Each row of a before or after table is a point. One or more steps were done to the points. Then noise was added and the rows were shuffled. The steps act on how far a point lies along the listed directions, d1 being the first. What was done? A step turns or swaps two directions, mirrors them in a line or flattens them onto one, adds a multiple of one to another, or multiplies one. Angles are multiples of 10 degrees, from the lower direction toward the higher: turns from -170 to 170, lines from 10 to 170 but not 90. Use the fewest steps. Two steps may share a direction if one is a turn and the other turns, adds or multiplies; they go together, in the order done. Otherwise the lowest direction goes first.

Directions:
(1): 48,49,-28
(2): -19,-20,-69
(3): 53,-52,0
Before (9 x 3)
-45,3,50
-38,24,38
27,-36,-21
-24,-70,97
-12,30,10
-60,5,-34
-13,-59,44
-66,-12,25
-40,64,46
After (9 x 3)
59,31,28
26,-18,-18
-36,9,35
58,-18,-65
26,30,-53
40,54,-30
34,9,-46
-31,58,-24
-44,79,-78
Steps: turn d1 and d3 by 140 degrees; multiply d2 by -1

Directions:
(1): 15,-19,-12,-54,94,-22,36,19
(2): -23,30,-75,36,16,26,55,-49
(3): -7,98,26,-18,14,46,4,43
(4): 79,17,-23,71,23,-22,-19,36
(5): 3,-60,3,21,-3,84,31,52
(6): 22,-4,59,23,51,43,-23,-73
Before (8 x 8)
-1,23,-58,-36,6,-19,29,21
22,-29,24,21,-66,-53,-40,35
0,-46,81,-55,21,31,5,53
42,57,23,50,83,64,22,-18
0,58,41,1,65,58,0,5
-3,-73,-42,17,-17,-37,21,3
-33,-49,-24,8,-33,26,33,-56
43,29,97,-36,69,-12,-71,5
After (8 x 8)
7,-72,-40,21,-14,-49,20,4
21,27,42,35,83,90,34,-8
57,25,64,-6,11,-54,-48,38
1,-9,116,-40,24,43,-59,13
-13,-45,22,20,-88,-8,-23,28
21,-1,-49,35,1,-47,10,-60
8,70,51,5,67,45,-11,11
-2,12,-39,-50,2,-18,29,32
Steps: turn d1 and d2 by -20 degrees; swap d4 and d5

Directions:
(1): -45,-68,41,-29,-6,-53,58,50,-21,-19,-39
(2): 4,-15,55,-35,-32,68,53,-13,-16,6,83
(3): 11,-29,-43,64,-12,-56,40,-43,-10,-54,60
(4): 4,82,27,-27,47,-7,28,18,16,-92,3
Before (14 x 11)
-1,-30,-13,23,-18,26,4,-20,4,12,44
3,7,15,7,-17,25,52,-64,-14,-13,121
19,-4,-55,71,-22,1,-15,-66,-20,-2,55
-4,-21,-4,8,-1,-18,64,-31,-22,-32,90
12,-44,38,-33,-42,64,54,-15,-20,39,90
4,26,22,-40,27,34,-16,-14,16,19,5
6,-9,-43,57,0,-78,8,-16,-7,-51,25
14,18,-1,-32,-25,40,-18,1,5,25,-4
-24,23,38,-38,0,68,17,1,-13,18,31
22,6,20,2,-19,27,24,-37,-14,-8,38
-9,45,15,-46,25,-8,-24,29,14,-30,-57
-2,-16,12,-25,-18,-2,-14,8,7,-9,18
2,-32,-43,55,-11,-55,45,-24,-8,-48,39
-5,-37,-16,-6,-5,4,-23,3,9,37,-45
After (14 x 11)
-46,-63,41,-34,-21,8,4,45,-35,48,-63
21,22,-12,-24,-29,42,-18,-15,6,23,3
-37,-32,44,-45,-3,-11,75,25,-26,-19,37
-3,-7,47,-31,-16,24,32,-8,-16,3,6
-22,-52,22,-12,-20,27,9,17,-7,34,7
-36,-38,21,-9,11,-77,21,52,-14,-26,-41
8,-54,38,-32,-44,69,49,-13,-22,43,86
-45,-64,20,-11,-8,-55,54,47,-18,-25,-37
6,-6,2,-16,-14,-4,-17,-6,10,-10,30
13,-36,-46,19,-14,3,-30,-34,12,40,-16
-46,-25,92,-75,-14,25,65,17,-25,15,34
-2,39,13,-17,3,69,18,-27,-8,5,61
15,80,-29,-1,22,-14,-32,-22,20,-65,-1
9,32,12,-22,23,34,-18,-28,25,6,16
Steps: swap d1 and d3; multiply d4 by 1.3
